Each row of a before or after table is a point. One or more steps were done to the points. Then noise was added and the rows were shuffled. The steps act on how far a point lies along the listed directions, d1 being the first. Name the steps. A step turns or swaps two directions, mirrors them in a line or flattens them onto one, adds a multiple of one to another, or multiplies one. Angles are multiples of 10 degrees, from the lower direction toward the higher: turns from -170 to 170, lines from 10 to 170 but not 90. Use the fewest steps. Two steps may share a direction if one is a turn and the other turns, adds or multiplies; they go together, in the order done. Otherwise the lowest direction goes first.

Directions:
(1): [ 21   2 -43]
(2): [ 24 -40  10]
Before, 9 rows:
[[ 13 -21  -3]
 [-12  42 -29]
 [  9  20 -25]
 [ -5   1  -9]
 [ -6  12  -7]
 [  1   9  -7]
 [-11  29 -36]
 [ -5  -2  -2]
 [-15  18  -1]]
After (9 x 3):
[[  4  -8 -15]
 [ -7  21 -22]
 [ 11 -12  -8]
 [ 45 -31 -61]
 [ 51 -36 -41]
 [  6 -20  14]
 [ -4  -4  -1]
 [ 44  -6 -55]
 [ 15  -5 -14]]
Steps: multiply d1 by 2.5; multiply d2 by -1

Directions:
(1): [ 6 45 49  4  3  3]
(2): [ 20 -28  28 -36 -32  17]
(3): [ 12   5  -6  42 -51  -1]
(4): [ 56  -5  -2   3  16 -33]
(5): [  9 -30  19  36  26  35]
Before:
[[ -5  -7  10  25 -20  26]
 [-25 -24  19  10 -30  40]
 [ -9   6  -4   6  -4  -5]
 [  1 -14  -6  -2 -11  11]
 [-19 -19  -9 -36  -7  -2]
 [-11  12  12  12  12  -3]
 [-34   8 -19 -33 -38  10]
 [ -1  14 -13  51   3   0]
 [ -2   4   0  29  -4   6]
 [-21 -26  -6  -1  26  -2]]
After, 10 rows:
[[ -5 -28 -15  -1  42  -2]
 [  1   5  -1   4 -40  -2]
 [-19 -18 -44  29  16  13]
 [ -8   3 -10   4  -5  -6]
 [ -5 -25  -3 -37  23 -20]
 [-19   7   4 -15  -9  -5]
 [-11 -48  -8  12 -38  29]
 [  9 -15  -6   8  -5   5]
 [  7  19 -13   5 -60 -18]
 [ -1 -15  -4  12 -48  17]]
Steps: turn d1 and d4 by -50 degrees; mirror d2 and d5 in the line at 40 degrees; multiply d3 by 1.6

Directions:
(1): [ 37   5  15 -53  18  10  24 -35  14]
(2): [ 16 -18  54  11 -44   8 -17 -20 -24]
(3): [ 10  22 -27 -20 -57 -14 -20   0  36]
(4): [ -5  20  17  40  20 -15 -15 -43  42]
Before, 13 rows:
[[-11  -4 -11  13 -19  -1 -10  18 -14]
 [  1 -12  -3  -7 -23   3 -16  14  -6]
 [  6 -18  11  -1  15  15  14  -4 -13]
 [  7  -8  17  -2 -16   1 -11   4  -6]
 [  3   8 -20 -15 -23  -6   7  23  -2]
 [-16   3 -29  -5  57   8  24  11  -2]
 [ -2   0  -1 -14  33   5   8   7   9]
 [ -1   6  -6   8 -31  -6  -8   3   6]
 [-14 -13  10  14  -1   9  12   7 -19]
 [  3 -16  11 -13  24  21  21   2 -34]
 [-10  -6  14  17  11   7  -3   4 -14]
 [ -2  -4  14  20  13  16  -4  -4  -9]
 [ 11  -2  -7 -22  51   4  35  -4   5]]
After (13 x 9):
[[  4  -8  15  17   9   4   2 -22  10]
 [ 12  -2   6 -20  12   4   3  -4   3]
 [ -3   2 -20 -10  25   3  12  11  -5]
 [ -4  -8  -1  -2   9   5  18  25 -29]
 [  6  14  -1   6   9   9  -2 -16  22]
 [  2 -16  -3 -22  20   8   5   8  -8]
 [  6  -2 -16 -20  -4   5  15  15  -5]
 [ -2  11  -2   6  18  -1  -1 -13  23]
 [ -3  -2  27  28  22   7  -1 -32  -2]
 [-11  -9  31  51 -18 -10 -16  -7  -3]
 [-12  -4  18  25  -4  -3 -18   6   5]
 [-31   3   3  60   0  -5 -21   1   3]
 [ -9   5   4   7  20   1  19 -16  14]]
Steps: swap d1 and d2; turn d3 and d4 by -80 degrees

Directions:
(1): [-13  -1   8   6 -42   7 -45 -21  -4 -25 -44  35]
(2): [  1  -5 -31  28 -59   2  -4  36   3  20   1 -37]
(3): [-23 -20 -23   7 -17  13  41 -41  30  36   2  30]
(4): [ 60  12  14  39 -11 -11  32 -25  14 -26 -11  -5]
(5): [  2   9 -36  26  -1   0  12  15 -48 -21  32  48]
Before (14 x 12):
[[  2  -6   8  -4 -10 -19 -14  22  16   6  -5 -23]
 [  9  -3 -19  22 -38  -3   4  17  12   9  -7 -32]
 [-13  -7   2   2 -17   6   0   4   6  16   3  10]
 [ 15  18 -23  32 -28  -3   4  12 -15 -12  -6  19]
 [ 36   4   3  10  -2 -10   4   2 -11 -14   6  10]
 [ 26  15  25  -4  28  -9 -32  40  -8 -22   7 -57]
 [  8  10  -8   9  24   5  31  -6  -4   8  28  17]
 [ 28  10   2  31 -14   1  16  18   6 -10  11 -21]
 [ 25  -3  -6  10   8 -18  16  42   2  10  22 -41]
 [ 28   7   5  14  -4 -14  16  24  -2  -4  19 -13]
 [ 37   2  21  18  16  -3  20  -6  -4 -22   3   6]
 [  0   4 -16   4  -6   6  12  41  -8   3  26 -27]
 [ 17   0   0  16 -14 -13   8  -6   0   1 -17   1]
 [-30 -15  11 -44  10  -2   4 -11  44  36  -8 -11]]
After:
[[ 45  13  31  18 -11 -10 -34  18   9 -32 -22 -53]
 [ 16  -6   0  26 -49  -9 -25  17   4 -12 -28  -7]
 [  9  21 -17  22   2   0  11 -10 -26 -25   0  60]
 [ 33  -4   1  32  -9   1  36   0   1  -4  11   1]
 [-16  -6  11 -10  -1   6  -6   0   1  10   1  17]
 [ 23   4   1  24 -36  -8   2   6  -1 -14  -3  12]
 [ 33   3  -6  17  -8  -9  15  -2 -10  -8  11  19]
 [ -4   5  -8  13 -38   9 -24  19 -14 -27 -10  10]
 [ -6  -5   9   2 -25   3 -21 -28  13 -18 -40  18]
 [ -2   6 -35  28 -22  10  17  17 -12  16  26  13]
 [-34 -16  19 -50  -4  -4 -17   9  53  45 -20 -47]
 [  9  -2   5   9   0 -10  14 -18   5   2 -16  13]
 [  5  -5  26  -9  -7 -17 -25   1  24  -5 -27 -11]
 [ 17   5   4  33 -30   8   5 -11   8 -23 -12  15]]
Steps: turn d1 and d2 by -100 degrees; turn d3 and d4 by -30 degrees; multiply d5 by 1.6

Directions:
(1): [  8 -33  16   3 -19  -7 -16   8  19  -3  -7  -7  13  -3 -32 -42  10  31]
(2): [-14   7  12 -16 -19  14 -15   7  11  18  -9  22 -21  60   1   4   5   6]
(3): [-30 -13  19  -8 -30  -4 -13  -4   5   7 -43 -24  -3 -23   7  22 -11 -17]
(4): [ -1  -9   7 -31   9 -43 -17  32 -19  17  18   0  26   9   2  -2 -12 -21]
(5): [  2 -24 -25  -3   5   8  -2   2  -7  11  20 -41 -25  14 -36  25 -16   5]
Before, 11 rows:
[[  4  14   4  -2  14  -8   0   7  -8   2  14  25  14   9  14  -5  12  -6]
 [  9  -9   4   2  -4  -1  -1  -2   3  -2  -4  -2   6  -8  -6  -9  -1   4]
 [  6  -3   5  12  -7  -4   4 -12   6 -11 -10  -3  10 -21   1 -13   3  10]
 [  7   5   4   0  10 -13   0  11 -11  -3   7   9  12 -12  13   4   3 -14]
 [  1   1  -9   2   8  -1   9  -8  -2  -4  -5  -9  -7 -16   6   8  -2  -4]
 [ 15  -5 -11  18   3  10   9 -12   2 -10  17   5   4   2 -11 -21   8  24]
 [ 11   0  15   0   2 -11  -6   6   6  -5   3  14  18  -2   4 -15   9   0]
 [  7  10  -9  10   1  17   3  -7   5  -3   6  10 -11  14  -2  -6   5  12]
 [ 18   0 -14   1  11  -6  12   3  -4  -5  20   2   5   2 -13  -3   6   3]
 [ -1  -9   5  -5   1  -5   0   3  -4  -1  -2   0   5  -6  -8  -8   0  -2]
 [  5   1  -8  12   2  14   6  -5  10  -9   4   6 -11   8  -3  -9   7  16]]
After, 11 rows:
[[  0  -3   1 -10  11 -14   2   8 -15   2   5   3  10  -5   1   1  -4 -15]
 [  2   5 -14  42  -7  50  22 -35  25 -27 -18  -4 -32 -15  -4  -1  15  30]
 [  6   7 -12  39 -12  53  15 -36  25 -21 -18  -1 -29 -10 -10  -8  13  34]
 [ -7   2  -4  -5  -1   7   4  -6   4   4  -9  -2 -19  11   4  15  -1  -2]
 [  7  15 -25  52  -3  60  35 -52  14 -28  -6  -1 -31 -19   1   7  15  29]
 [  4  12  14 -14   7 -22  -8  24 -13   7  12  30  18  17  20  -4   7 -16]
 [ 12  15  15   1  11 -16   1   4  -1 -10   4  28  28 -12  25 -13  11 -11]
 [  8   3  -2   2   4  -1   5  -5  -5  -2  -1   0   4 -12   7   5  -5  -8]
 [ -2  21   3  16  -3   9  15 -21   3 -13 -17  10   1 -20  26   8   3  -5]
 [ 13   8 -21  12   6  19  20 -13   2  -7  12   1 -17  11 -13  11   9   7]
 [  7  15  16   1   6  -7  -2   6   1  -4   5  40  21  10  17 -26  23   5]]
Steps: turn d1 and d2 by -100 degrees; turn d3 and d4 by 30 degrees; multiply d4 by 3; multiply d5 by 2
